Each row of a before or after table is a point. The points were changed in one or more steps. Then noise was added and the rows were shuffled. The steps act on columns, c1 being the first. Name the steps. A step turns or swaps two columns, mirrors them in a line or flattens them onto one, adds a multiple of one to another, or multiplies or shifts one. Angles are multiples of 10 degrees, from the lower column toward the higher: turns from -170 to 170, lines from 10 to 170 but not 90. Use the fewest steps. Two steps may share a column if one is a turn and the other turns, adds or multiplies; they go together, in the order done. Otherwise the lowest column goes first.
(in the rows, 128 means zero)

Before:
[[177 111]
 [135 176]
 [184 167]
 [118 144]
 [ 74 112]
 [ 77 118]
 [ 79 174]
 [ 92 127]
 [123  95]
 [140 163]
 [135 128]
 [122 105]
 [128 129]
 [116 119]]
After:
[[151 123]
 [ 81 138]
 [112 118]
 [128 135]
 [ 82  79]
 [ 90 184]
 [129  92]
 [ 95 139]
 [143  76]
 [160 124]
 [143 178]
 [138 114]
 [140  77]
 [126 125]]
Steps: turn c1 and c2 by 90 degrees

Before:
[[106 146 154]
 [110 112  69]
 [155 153 140]
 [111 167 125]
 [107 160  34]
 [117 141  65]
 [107 159 130]
 [128 131 155]
 [ 98 106 130]
 [ 97 158 141]
 [177 166 132]
 [ 97 165 124]
 [102 133 143]
 [126 163 147]]
After, 14 rows:
[[ 97 130 153]
 [129 101 129]
 [155 111 104]
 [178 116  95]
 [ 98 109 102]
 [116 187 102]
 [106 121  99]
 [128 101  96]
 [101 114 127]
 [109 189 134]
 [105  99 117]
 [110 124  88]
 [107 218  79]
 [ 96 125  92]]
Steps: mirror c2 and c3 in the line at 130 degrees

Before, 12 rows:
[[ 61 133 119 147]
 [122  98 133  82]
 [ 90 161 158  58]
 [151 113 185 105]
 [154 140 103 163]
 [ 96 148 131 109]
 [ 87 136 140 132]
 [ 75 126 114 121]
 [ 89 172 130 115]
 [115 145 134  54]
 [128 147 126 137]
 [124 177 146 131]]
After:
[[130  72 133 151]
 [121 148 193 119]
 [115 120 182 132]
 [143 139 170 134]
 [125 149 130 137]
 [ 99 158 101 107]
 [142 165 128 159]
 [130  93 139 197]
 [129 130 159 156]
 [183 101 105 133]
 [159 106 167 205]
 [131 151 170 164]]
Steps: turn c1 and c3 by -90 degrees; mirror c2 and c4 in the line at 20 degrees

Before (11 x 6):
[[ 88 138 109 124 153 117]
 [112 139 173 116 102 117]
 [118 168 128 125 132 164]
 [110 161 125 168 109 142]
 [199 114 104 181 132 147]
 [145 162  92 104 119 131]
 [115  58 111 120 101 112]
 [129  84  62 153 128 140]
 [129 127 107 148 108 147]
 [125 116  88  99 143 196]
 [147 125 164 106  85  88]]
After:
[[118 161  92  89 144 131]
 [154 137 109 121  88 116]
 [134 113 104 214 198 146]
 [142 116  88  81 125 196]
 [ 85 126 163  93 146  88]
 [129  84  62 169 130 140]
 [109 128 107 159 129 147]
 [111 160 126 193 110 141]
 [102  58 111 116 114 113]
 [132 168 128 124 117 164]
 [103 140 174 108 111 117]]
Steps: swap c1 and c5; multiply c4 by 1.6

Before (8 x 8):
[[126  78 146 109 126  95 179 109]
 [ 78  85 108 158 219 104 141 157]
 [164  95  89 132 105 140 117 101]
 [ 78  80 141  99 142 162 140 125]
 [ 81 102 111  99 153 100 125 112]
 [ 89 107 127 108  97 144 118 144]
 [ 98 122 123 113 131 143 168 113]
 [207 156 110 114 158 153 126 130]]
After (8 x 8):
[[ 77  78 120 111 113  95 120 120]
 [ 95 127 134 124 127 110 147 140]
 [ 91 108 127 115 163 121  99 108]
 [125  78 110  96 128 153 158 159]
 [211 158 151 126 101 106 105 117]
 [ 80 103 151  86 107 151 109 150]
 [160  93 162 144 157 111  99 144]
 [ 77  85 167 140  40 166 121 108]]
Steps: turn c3 and c5 by -170 degrees; turn c6 and c8 by -160 degrees; add -0.5 times c6 to c4; shift c7 by -20
